Rows are points. The ring and each string are closed loops that go straight from each point to the next, and from the last back to the first. Before rounding, they use only three directions, however many columns there are. How many times does the string pass through the ring? Passing back the other way cancels.

Ring (8 x 3)
17  -11  0
4  15  -2
-35  23  -13
-61  9  -18
-72  -22  -20
-60  -43  -21
-16  -54  -17
9  -38  -8
String (8 x 3)
0  -20  -35
-15  -7  -12
-16  7  -35
-58  22  -46
-103  -8  -4
-74  -36  13
-33  -83  -28
19  -59  -38
Times through: 0
String (14 x 3)
-57  -49  -54
-74  -48  -36
-61  -38  -45
-44  -22  -22
-47  -21  -32
-75  -20  -42
-102  -11  -13
-86  -10  1
-73  -12  6
-99  -22  -5
-95  -36  -29
-84  -33  7
-54  -23  9
-43  -31  -30
Times through: 1

Ring (10 x 4)
82  22  23  15
70  63  24  13
26  89  22  5
-2  87  18  -1
-42  63  13  -8
-64  16  22  -12
-54  -23  38  -9
-13  -45  46  -2
26  -41  40  5
63  -18  29  12
String (16 x 4)
-65  -70  66  -10
-61  -45  82  -9
-29  -9  65  -4
-11  3  40  -1
-38  -24  87  -4
-53  -71  90  -7
-32  -75  76  -4
-17  -61  103  0
-1  -10  79  2
8  -22  63  3
11  -46  78  4
9  -56  80  4
0  -21  79  2
4  3  37  1
-1  -20  9  -1
-25  -47  14  -5
Times through: 1

Ring (6 x 6)
23  58  -11  -21  58  -4
-31  92  -16  4  39  -32
-78  48  -27  13  15  -40
-56  -31  -25  -10  15  -12
-5  -51  -9  -34  32  16
35  2  -5  -37  55  16
String (8 x 6)
59  74  -13  -29  75  2
-32  90  28  -6  34  -12
-43  44  -2  -5  27  -17
-47  34  -41  4  28  -33
-53  -9  -56  1  22  -30
-31  -82  -32  -26  20  5
4  -60  21  -45  32  34
52  -12  11  -49  59  32
Times through: 1
String (14 x 6)
28  41  -50  -16  62  -16
27  85  -37  -11  65  -21
-11  121  -16  3  51  -33
-68  110  25  9  21  -29
-88  78  26  10  8  -27
-113  72  -17  27  2  -52
-84  26  -53  17  13  -48
-42  0  -73  3  29  -37
-33  -6  -30  -11  28  -14
-34  -21  0  -20  22  3
-22  -46  21  -34  22  23
7  -60  44  -51  30  45
2  -5  16  -33  38  18
3  18  -9  -22  44  0
Times through: 0

Ring (10 x 8)
87  19  -22  -62  1  -14  32  -21
86  64  -55  -41  11  -18  5  -25
53  88  -60  -5  18  -7  -17  -15
3  64  -29  20  15  11  -9  4
-36  20  5  23  8  23  15  16
-57  -24  36  14  0  30  42  24
-57  -69  67  -7  -10  32  70  27
-18  -95  84  -41  -20  26  88  21
24  -80  69  -60  -19  14  83  10
62  -41  32  -69  -12  0  64  -5
String (7 x 8)
26  -5  1  -35  0  2  42  -4
58  27  -60  -59  10  -23  39  -32
115  63  -81  -72  13  -35  16  -44
118  12  23  -60  -10  -2  21  -6
71  -27  68  -42  -17  17  37  15
15  -19  3  -40  -1  2  54  -5
30  -37  7  -62  -5  -4  69  -11
Times through: 1

Ring (9 x 9)
61  -3  75  25  22  1  -44  -24  42
63  42  82  5  20  3  -6  -34  25
31  73  51  -13  10  2  37  -30  -1
4  75  22  -17  1  0  52  -21  -13
-41  50  -19  -14  -11  -3  53  -2  -19
-67  12  -33  -4  -18  0  32  12  -6
-62  -28  -21  11  -15  3  -6  17  18
-17  -48  15  28  -1  2  -45  7  40
25  -39  45  33  12  0  -57  -6  47
String (22 x 9)
-19  -11  -16  19  -1  -10  -9  6  7
-20  -5  13  10  -3  2  -7  0  20
-13  -6  19  11  -1  3  -10  -2  23
-36  -58  33  22  -8  16  -47  8  57
3  -77  43  41  6  6  -80  5  65
44  -41  33  44  20  -12  -65  -6  38
48  -11  24  34  21  -16  -40  -11  19
18  3  53  12  8  6  -19  -15  33
43  7  103  8  13  19  -29  -29  55
88  29  121  11  28  11  -31  -43  49
93  45  80  15  31  -8  -15  -39  19
68  50  54  10  24  -10  1  -31  6
69  83  68  -7  22  -4  28  -40  -1
42  49  18  9  17  -16  14  -21  -9
-2  26  30  0  1  4  12  -12  13
8  33  12  5  5  -7  15  -11  -1
2  34  3  4  4  -8  19  -9  -6
-27  34  12  -9  -8  5  30  -6  4
-78  41  -10  -26  -25  14  60  3  -5
-107  26  -48  -22  -32  8  61  18  -14
-102  -1  -59  -6  -29  1  37  24  -9
-52  -17  -56  18  -10  -15  2  20  -7
Times through: 3
String (19 x 9)
22  34  28  5  9  -5  9  -17  6
23  38  15  7  10  -11  13  -15  -4
15  29  7  10  8  -11  9  -11  -3
-30  45  22  -17  -10  11  40  -10  5
-20  31  5  -4  -4  0  25  -6  0
-9  23  -30  12  2  -19  17  1  -17
-73  11  -64  1  -18  -11  35  19  -21
-112  -16  -42  -7  -33  11  27  25  8
-92  -29  -10  -2  -27  17  5  19  28
-74  -40  6  6  -21  18  -14  15  40
-57  -80  1  30  -13  9  -55  22  52
-6  -72  17  42  4  -2  -70  10  50
-1  -58  63  28  3  16  -65  -2  69
14  -18  59  17  7  10  -36  -11  47
30  4  24  22  14  -10  -20  -11  15
80  4  56  33  30  -14  -43  -25  26
94  29  101  17  31  1  -31  -40  37
57  55  118  -10  16  21  5  -43  40
16  47  74  -12  4  17  19  -27  25
Times through: 2

Ring (9 x 12)
51  -11  13  23  17  -62  -10  36  18  -21  21  -53
61  25  -18  38  49  -83  31  15  37  -44  31  -15
50  46  -20  43  49  -62  50  8  52  -49  33  17
20  44  11  36  16  -2  38  18  59  -34  25  34
-2  25  26  20  -7  38  22  23  52  -23  18  30
-32  -30  25  -24  -30  87  -5  15  21  -12  8  6
-37  -65  16  -48  -34  92  -21  11  -3  -8  3  -22
-20  -78  20  -45  -32  62  -38  21  -13  -4  3  -52
22  -49  31  -5  -14  -11  -38  41  0  -5  11  -69
String (7 x 12)
10  -35  19  -8  -9  11  -17  27  10  -13  13  -38
44  -2  57  38  -11  -44  -31  63  30  -3  17  -54
85  54  1  71  53  -121  31  34  54  -41  36  -17
57  83  1  72  47  -67  59  21  77  -47  36  40
8  46  69  49  -25  29  5  54  70  -7  17  25
5  -7  41  11  -19  25  -12  38  32  -9  13  -14
-4  -43  -22  -32  9  29  9  -6  2  -31  15  -17
Times through: 0

Ring (9 x 14)
-6  78  -32  -24  -2  13  11  -30  -24  29  -5  14  -19  -16
-27  77  -35  -42  11  8  -32  -55  -29  33  9  -3  -6  -12
-34  42  -26  -28  13  7  -42  -33  -16  27  25  -16  8  3
-30  12  -15  -8  8  9  -30  -5  -1  18  31  -20  13  14
-17  -41  19  30  -10  6  7  25  25  -8  21  -12  7  30
-8  -60  45  44  -23  0  32  19  36  -26  -1  1  -8  33
1  -50  50  45  -30  -2  50  9  33  -30  -19  14  -22  26
8  -13  30  33  -28  4  59  4  19  -17  -23  23  -29  12
7  50  -13  1  -15  13  42  -7  -9  14  -14  21  -26  -9
String (27 x 14)
-1  -45  22  46  -19  11  40  51  31  -12  15  -3  0  29
-6  -11  11  23  -14  8  25  15  15  -3  5  2  -7  16
-12  -33  39  24  -19  -4  20  -15  23  -21  -12  6  -16  22
-10  -76  75  46  -31  -14  35  -16  43  -46  -26  12  -24  35
-3  -98  86  65  -38  -12  53  6  54  -54  -26  13  -24  42
5  -80  58  65  -34  1  60  42  47  -37  -8  8  -14  38
5  -18  3  39  -17  17  45  56  20  1  16  1  -2  20
-5  -20  15  28  -15  8  28  23  19  -6  7  1  -6  20
-16  -27  30  19  -14  -2  11  -12  19  -14  -3  1  -10  21
-25  -75  58  35  -17  -10  2  -10  38  -33  0  -8  -3  39
-23  -72  30  41  -9  3  -2  38  37  -16  32  -23  18  43
-13  -16  -20  26  0  22  4  67  14  17  50  -24  24  25
-13  10  -24  10  1  19  2  39  3  21  37  -15  14  14
-15  14  -7  3  -4  9  3  -1  1  11  13  -4  -2  9
-38  10  5  -19  5  -4  -40  -52  -2  6  10  -12  1  12
-51  31  -13  -40  18  -4  -72  -68  -15  20  23  -23  11  7
-47  53  -38  -45  24  6  -72  -48  -24  36  37  -27  18  1
-57  47  -19  -54  23  -6  -86  -89  -23  25  21  -23  10  2
-35  20  4  -22  4  -5  -35  -61  -6  6  2  -7  -6  7
-19  17  -2  -4  -3  5  -4  -20  -1  8  6  -2  -6  7
-10  32  -31  1  2  20  4  27  -5  27  30  -9  7  5
-29  29  -44  -11  16  20  -35  25  -9  36  54  -30  28  11
-36  -2  -22  -3  14  12  -43  17  3  22  52  -34  30  22
-34  -28  16  6  1  -1  -29  -13  15  -3  22  -20  10  27
-28  -41  28  18  -6  -3  -13  -7  23  -12  14  -14  5  30
-24  -78  47  41  -14  -4  1  17  40  -26  16  -16  7  43
-7  -68  33  52  -19  7  30  52  39  -19  19  -10  6  38
Times through: 2
String (33 x 14)
-35  -6  -13  -2  10  9  -38  8  5  16  43  -29  24  22
-35  -26  18  3  1  -3  -31  -22  14  -4  19  -19  9  26
-25  -15  22  6  -7  -3  -10  -27  12  -7  3  -5  -5  19
-12  3  0  11  -7  9  11  8  7  6  12  -2  -3  13
-7  -36  4  38  -10  16  22  60  25  1  32  -14  13  29
-7  -66  27  53  -17  10  29  61  38  -15  25  -12  10  39
1  -34  8  44  -16  17  40  64  26  -2  23  -6  5  26
-1  -26  13  36  -17  12  36  41  22  -5  12  0  -3  22
4  -77  51  65  -31  4  58  50  46  -32  -1  5  -10  38
2  -87  74  64  -37  -7  59  20  50  -47  -21  13  -22  39
-4  -90  94  56  -40  -19  51  -24  50  -59  -43  21  -35  37
-10  -28  45  22  -22  -7  26  -28  21  -24  -23  13  -24  18
-6  6  4  13  -12  8  23  4  7  2  1  6  -11  10
-3  2  12  17  -16  6  31  0  10  -3  -6  10  -16  10
1  9  5  17  -16  9  36  8  8  1  -4  11  -16  8
13  20  -5  24  -20  17  57  31  5  7  -3  17  -19  3
29  41  -11  27  -27  22  87  37  0  10  -17  32  -32  -8
20  54  -6  9  -24  14  69  -4  -8  8  -29  35  -40  -13
-9  32  16  -8  -15  -4  19  -58  -5  -3  -31  22  -34  -4
-7  48  -2  -12  -11  3  18  -44  -11  8  -21  19  -28  -8
3  109  -42  -33  -5  15  26  -41  -36  35  -19  27  -33  -30
3  116  -62  -33  2  25  21  -14  -39  48  2  17  -19  -29
-2  93  -55  -25  3  23  12  -4  -31  44  12  8  -10  -19
-11  121  -68  -48  12  21  -10  -33  -45  54  11  6  -10  -29
-30  108  -44  -62  15  5  -41  -86  -43  41  -2  4  -15  -25
-39  85  -25  -60  14  -3  -53  -103  -35  28  -6  0  -14  -17
-41  98  -45  -66  21  3  -62  -88  -42  42  10  -8  -4  -19
-26  76  -50  -38  15  15  -33  -26  -29  42  27  -11  6  -10
-18  49  -35  -16  6  16  -12  -2  -15  30  25  -8  4  -1
-18  18  -1  -4  -4  4  -3  -22  -1  8  4  -1  -7  7
-18  29  -20  -7  2  12  -8  -2  -6  20  20  -8  3  5
-20  32  -35  -7  8  18  -15  18  -8  30  38  -17  14  7
-32  20  -39  -10  16  18  -39  23  -6  33  55  -32  29  15
Times through: 2

Ring (10 x 14)
26  -8  -18  60  -20  -20  11  -37  64  17  -41  -2  -20  -5
30  -5  -18  51  -11  -35  -2  -40  43  19  -37  -1  -6  -3
23  14  -18  29  7  -41  -2  -29  36  7  -17  -9  -1  9
8  33  -17  2  24  -38  4  -11  35  -9  6  -16  -3  18
-4  33  -13  -16  29  -27  9  3  28  -20  15  -14  -7  17
-22  8  -3  -35  25  -1  13  21  9  -28  11  -1  -14  0
-28  -22  5  -30  8  21  17  25  3  -25  -6  13  -23  -19
-19  -24  0  -5  -5  22  21  13  24  -16  -18  12  -30  -20
-5  -16  -7  21  -12  11  23  -3  49  -6  -25  5  -32  -13
17  -7  -17  53  -20  -10  18  -28  69  10  -36  -3  -27  -6
String (26 x 14)
-7  63  -18  -30  48  -39  12  9  36  -30  37  -28  -4  35
-18  69  -16  -45  54  -31  18  22  36  -41  48  -30  -8  37
-26  -10  5  -48  25  3  3  26  -22  -27  7  11  -6  -11
-36  43  -5  -62  47  -2  24  40  20  -49  43  -16  -18  19
-20  37  -11  -25  28  -6  26  19  45  -33  23  -17  -24  17
-7  -12  -4  -3  4  0  10  2  17  -10  -14  7  -16  -11
-22  -54  11  -24  -4  25  4  17  -25  -12  -27  30  -14  -37
-40  -50  14  -40  -1  45  19  37  -15  -28  -15  28  -29  -37
-29  11  -6  -14  7  25  41  26  60  -33  7  -7  -44  0
-6  21  -15  13  5  -2  30  1  70  -17  -2  -14  -33  8
-3  -29  -2  8  -7  3  7  -4  12  -2  -28  14  -16  -21
-5  -48  1  20  -23  20  13  -4  20  1  -42  22  -27  -32
13  23  -25  61  -17  -6  39  -23  116  0  -21  -20  -46  11
18  32  -27  59  -10  -20  32  -28  109  2  -17  -24  -36  18
33  20  -31  88  -26  -24  29  -46  120  17  -36  -21  -37  12
26  -43  -10  64  -35  -8  3  -39  41  26  -61  16  -18  -26
13  -31  -7  33  -16  -8  2  -22  22  11  -41  13  -13  -20
19  3  -17  41  -7  -24  9  -28  53  8  -26  -5  -16  1
46  37  -35  81  -8  -56  10  -57  99  22  -27  -27  -14  25
40  -13  -19  63  -16  -43  -10  -52  37  29  -47  2  1  -6
9  -55  2  16  -15  -5  -13  -18  -19  14  -48  28  0  -35
17  -39  -3  21  -9  -21  -16  -26  -11  16  -42  20  5  -24
31  46  -28  33  19  -63  -2  -37  54  6  -2  -25  4  28
23  80  -34  24  32  -62  14  -26  85  -9  21  -43  -8  48
7  30  -18  10  17  -30  11  -12  47  -9  1  -16  -11  16
-5  -38  4  -11  2  -3  -8  -1  -23  -2  -26  22  -1  -26
Times through: 2
String (31 x 14)
-15  -16  -5  14  -13  25  32  8  56  -14  -21  5  -42  -15
-8  -47  2  16  -22  24  16  -1  21  -1  -40  21  -29  -32
-3  -51  3  10  -16  12  2  -5  -2  3  -41  25  -15  -34
6  -5  -12  28  -8  -6  16  -14  50  -1  -24  -1  -24  -6
20  46  -31  61  -5  -26  35  -29  121  0  -10  -31  -37  26
29  31  -31  76  -16  -27  30  -40  118  10  -25  -25  -36  18
32  -12  -21  79  -31  -19  14  -46  79  24  -50  -3  -26  -7
40  -7  -24  88  -31  -29  10  -55  83  29  -53  -5  -22  -3
42  8  -28  84  -23  -39  9  -55  87  27  -44  -12  -18  6
37  25  -29  70  -10  -43  12  -48  88  18  -28  -20  -17  16
16  2  -16  34  -4  -23  7  -24  46  6  -24  -4  -13  0
10  -45  -1  20  -14  -7  -8  -19  -5  12  -44  22  -4  -28
31  -37  -9  43  -16  -31  -18  -41  2  27  -52  17  7  -21
29  -8  -15  38  -3  -41  -12  -38  20  19  -34  2  5  -4
13  -39  -2  15  -7  -18  -15  -21  -15  13  -39  20  5  -24
6  -15  -7  11  1  -14  0  -12  13  1  -23  7  -7  -11
4  -25  -3  3  1  -13  -6  -10  -5  2  -26  14  -1  -17
3  -16  -3  -7  10  -20  -9  -7  -11  -2  -17  10  4  -11
-3  -20  -1  -11  9  -11  -5  -2  -11  -5  -17  13  -1  -15
-4  -24  -1  -5  3  -5  -1  -1  -4  -5  -21  14  -6  -18
-8  -28  2  -14  5  -1  -2  3  -13  -7  -19  17  -5  -20
-22  -4  2  -44  27  -3  2  22  -18  -25  8  8  -3  -8
-28  37  -6  -53  43  -9  17  31  15  -41  35  -13  -13  16
-28  51  -11  -46  43  -9  27  31  38  -44  40  -22  -21  24
-17  38  -13  -21  28  -9  26  16  48  -31  22  -18  -23  18
-38  -1  4  -52  24  20  22  39  3  -39  16  5  -23  -8
-40  -54  17  -51  5  39  9  38  -37  -27  -14  32  -19  -39
-28  -71  17  -31  -8  36  2  23  -41  -13  -32  39  -15  -48
-11  -21  -1  -3  -1  8  12  5  15  -11  -18  11  -19  -17
-10  2  -8  3  3  4  22  5  43  -15  -8  -2  -27  -3
-13  14  -12  8  2  9  34  8  68  -20  -2  -10  -38  4
Times through: 1

Ring (9 x 14)
65  -5  21  -16  17  -43  -7  0  -51  43  26  26  -34  43
14  -9  -7  -17  18  -21  24  14  -30  15  -6  -3  -5  21
-39  -13  -26  -12  10  5  42  10  -1  -16  -26  -26  16  -8
-82  -6  -32  1  1  33  59  -5  23  -39  -32  -38  20  -41
-76  4  -15  12  -4  37  51  -25  23  -34  -13  -25  1  -49
-42  1  8  14  -11  23  18  -44  16  -17  15  -1  -21  -34
15  -11  33  7  -15  -8  -30  -57  -1  10  47  30  -42  -1
46  -15  41  1  -12  -27  -46  -53  -16  26  56  42  -49  21
75  -10  38  -10  5  -45  -36  -26  -43  45  49  43  -49  43
String (27 x 14)
-94  13  -17  20  -5  52  65  -29  30  -42  -16  -31  0  -66
-88  2  -6  22  -18  48  36  -51  41  -44  1  -19  -7  -63
-64  -5  7  20  -23  35  10  -62  37  -33  18  -3  -18  -50
-34  7  19  20  -14  24  11  -57  15  -13  28  9  -34  -37
-11  -2  31  18  -20  10  -17  -68  12  -3  45  24  -43  -23
10  -24  43  12  -33  -6  -62  -85  18  1  64  40  -47  -5
13  -23  28  1  -19  -13  -41  -56  5  6  44  28  -33  5
17  -6  21  0  -2  -13  -9  -32  -14  14  30  20  -32  7
44  1  33  0  2  -24  -15  -32  -30  31  42  32  -46  18
20  4  16  -1  9  -13  12  -16  -27  20  20  14  -31  8
59  5  32  -4  12  -32  -7  -18  -46  41  38  33  -47  29
102  -1  45  -12  15  -56  -32  -17  -64  63  54  51  -60  57
116  -11  45  -20  14  -69  -47  -13  -68  69  55  55  -56  72
46  -16  19  -14  5  -35  -21  -16  -30  28  28  24  -28  34
24  -5  10  -9  10  -20  7  -8  -28  20  14  11  -22  18
34  10  6  -10  25  -23  31  12  -47  31  5  7  -24  22
41  0  -3  -22  31  -34  31  30  -54  34  -6  2  -12  37
10  -25  -15  -25  15  -26  13  18  -23  9  -14  -8  9  28
-14  -20  -12  -14  5  -9  15  -1  -6  -4  -9  -10  6  7
-10  -9  0  -4  3  -3  15  -15  -7  -1  5  -1  -10  -2
-46  -23  -23  -11  0  7  25  -4  13  -23  -20  -23  18  -11
-98  -24  -51  -11  1  30  60  10  33  -51  -53  -53  46  -36
-106  -14  -48  -4  1  39  69  5  34  -53  -51  -54  40  -47
-103  -18  -39  0  -7  39  53  -11  41  -54  -38  -45  33  -49
-70  -16  -20  1  -8  25  31  -22  28  -36  -16  -25  13  -34
-29  -2  -4  1  2  9  29  -16  0  -9  -1  -8  -8  -16
-79  14  -19  14  3  41  71  -14  16  -32  -21  -31  1  -53
Times through: 3
String (28 x 14)
47  -16  8  -21  15  -39  -5  5  -40  31  13  15  -18  40
41  -12  -3  -25  23  -38  14  22  -45  29  -2  5  -8  41
9  -26  -12  -23  11  -25  7  10  -19  7  -9  -5  7  26
-15  -28  -29  -26  14  -16  27  24  -11  -5  -29  -22  24  17
-41  -32  -32  -21  4  -2  25  10  9  -22  -30  -28  29  0
-32  -19  -15  -9  0  2  20  -8  6  -15  -11  -15  8  -7
-37  -20  -14  -7  -3  6  17  -14  11  -19  -9  -14  7  -11
-79  -26  -33  -7  -7  23  34  -10  32  -42  -30  -35  29  -30
-118  -13  -50  0  -2  47  73  0  42  -60  -52  -57  41  -56
-75  11  -28  6  10  35  77  2  9  -30  -32  -37  11  -43
-26  3  -4  2  6  9  36  -11  -6  -6  -2  -9  -10  -16
-37  5  -7  5  5  16  42  -13  -1  -12  -6  -13  -8  -24
-59  15  -11  12  5  32  62  -15  6  -21  -12  -21  -7  -42
-30  4  0  6  2  13  32  -20  -1  -8  3  -6  -14  -21
-16  0  4  2  2  4  21  -21  -5  -2  9  0  -17  -11
-28  13  9  14  0  18  32  -31  -1  -6  13  0  -27  -29
-11  -6  10  3  -4  1  6  -31  -2  -1  17  6  -21  -9
-7  -17  19  5  -16  -1  -21  -51  10  -4  32  17  -26  -8
15  -26  42  8  -31  -11  -63  -81  15  4  62  40  -45  0
43  -19  50  6  -23  -23  -64  -74  -5  22  70  50  -56  14
63  -39  59  -1  -33  -39  -102  -86  -1  27  84  63  -58  32
47  -22  38  -4  -13  -31  -53  -51  -14  25  54  41  -43  26
26  -1  19  -2  5  -17  0  -21  -25  21  26  19  -33  13
77  3  39  -6  11  -42  -20  -21  -52  50  47  42  -54  40
121  -9  53  -16  11  -68  -53  -22  -68  71  65  61  -65  70
109  -16  43  -20  11  -67  -49  -15  -62  64  54  53  -52  69
41  -15  18  -12  5  -32  -16  -15  -29  26  26  22  -27  30
26  -10  11  -10  7  -23  -1  -11  -26  20  17  13  -21  21
Times through: 0
